Each row is a point. Each table stands for the endless flat space through its points: a line for two points, a plane for three, and so on. The two share one point or none. Which?

First (2 x 4):
-15; 15; 18; -24
-19; 19; 22; -28
Second, 3 rows:
-2; 2; 4; -16
12; -12; 7; -22
-6; 6; -11; -10
They share: -7; 7; 10; -16

First, 5 rows:
10; -26; -16; 1; 19; 5; 24; -10
22; -1; -36; 36; -10; -21; -3; 15
12; 6; -34; 24; -14; 5; 10; -3
-10; -13; 5; -2; -1; 20; 23; -3
-4; -26; 13; -5; 14; 16; 32; -2
Second (2 x 8):
-8; -12; -10; 6; 5; -4; 11; -5
4; -20; -12; 4; -3; 0; 1; -1
They share: no point

First (2 x 11):
32; 10; -6; -15; 5; 7; 18; 31; -1; 5; -9
26; 8; -6; -10; -1; 7; 17; 25; 3; 10; -13
Second (4 x 11):
32; 4; -15; -12; -4; -20; -9; 13; 2; 5; -15
2; 25; -24; -6; -9; 20; 28; 11; 15; 34; -3
33; -18; 6; -15; 1; 6; 9; -10; -13; -15; -28
22; -19; 18; 18; -27; -10; 0; 27; 17; 16; -47
They share: 14; 4; -6; 0; -13; 7; 15; 13; 11; 20; -21

First, 3 rows:
-6; 26; -6; 1; -20; -4; 12; -25; -15; 5; 7; -3; -7; -6
22; 12; -25; -29; -16; 35; 17; -32; 7; 0; 17; 36; -26; -4
18; -10; -12; -35; 4; 26; 6; -7; -3; -13; -5; 27; -13; -18
Second, 5 rows:
20; -1; -40; -42; -12; 24; 37; -19; -1; 31; 17; 5; -14; -13
28; 19; -35; -42; 21; 20; 35; -30; 1; 37; 19; 35; -29; -12
0; 17; 11; -4; -5; 14; -9; -15; -3; -30; -8; 27; -19; -8
-2; -1; 1; 0; -42; 11; -9; -19; -17; -36; -2; 4; 6; -8
28; -7; -23; -9; -24; -4; 15; -40; -23; -9; 10; 22; 6; -11
They share: 10; 9; -13; -20; -10; 17; 11; -20; -5; -3; 5; 18; -14; -10

First:
-10; 6; 2; -13; -10; 3; -17; 13; -13; 19; 2; -17; -6; -22; -11; -17; 17; 8; -3; 8
-16; 8; 10; 1; -12; -1; -15; 31; -17; 25; 18; -17; -16; -28; -7; -25; 19; 20; 7; 20
-4; 28; -14; -19; -20; 7; -27; 15; -13; 25; 6; -37; 0; -32; -27; -9; 19; 16; 3; 8
Second (6 x 20):
-23; 17; 0; -22; 12; 20; -24; -9; -25; 43; -19; -6; 5; -37; -2; -24; 28; -22; -18; -7
15; 5; 10; -3; -21; -17; -27; 18; -25; -6; -15; -17; -23; -29; -8; -31; 18; 5; 21; -21
-24; -10; 5; -14; 7; -19; -38; -15; -2; 18; 3; -18; 2; -8; -18; -5; 6; 15; -22; 22
-11; 5; 2; -24; -11; 10; 1; 13; -33; 12; -1; -10; 6; -28; -7; -11; 41; -3; 6; -9
-11; -13; 0; -31; 6; -4; -12; 6; -37; 28; 23; 0; 17; -28; -11; -6; 46; -1; -21; 8
-35; 3; 13; -15; -1; 0; -17; -22; -31; 32; 4; -13; 16; -24; -18; -1; 46; 17; -8; 6
They share: no point

First (5 x 24):
-18; -8; 10; 29; 8; 21; -30; -8; -13; 24; -23; -17; 6; 4; 25; -11; 2; -1; 2; -8; 17; 13; -23; -35
4; -19; 19; 38; 19; 10; -2; 14; -6; 11; 9; -4; -6; -9; 23; 22; -9; 19; -24; -19; 18; 0; -41; -4
-36; 23; -4; 19; -7; 8; 5; -33; -29; 8; -3; 1; 14; -22; 2; 12; 14; 11; -2; -2; -19; 1; 13; -22
-5; 20; -1; 2; 0; 4; -11; -1; -20; 21; 3; 18; 0; -27; 34; 19; -10; 0; -3; 16; 5; 20; -4; -24
6; 7; 9; 4; 17; -2; -10; 14; -4; 21; 13; 22; -10; -27; 39; 28; -21; 1; -6; 13; 22; 14; -23; -12
Second, 4 rows:
-12; 5; 11; 17; 7; 8; 10; -21; -8; 17; -11; -2; 16; -31; 25; 13; 2; 16; -16; 2; 6; 3; -26; -9
10; 9; 11; 37; 18; 7; -14; -10; -12; 26; -8; 15; 10; -24; 34; 13; -17; 17; -7; -1; 9; 6; -7; -26
-18; 23; -1; 5; -17; 8; -11; 6; -32; 17; 16; 10; -11; -4; 16; 34; -7; 4; 2; -4; -3; 18; 13; -21
-6; 11; -9; 29; 11; 4; -21; 8; -32; 5; 18; 22; -9; -18; 18; 12; -5; 0; -6; 4; -9; 12; 7; -33
They share: -12; 11; 3; 17; 2; 7; -3; -7; -20; 14; 3; 7; 3; -21; 21; 18; -2; 9; -9; 1; 0; 9; -8; -18
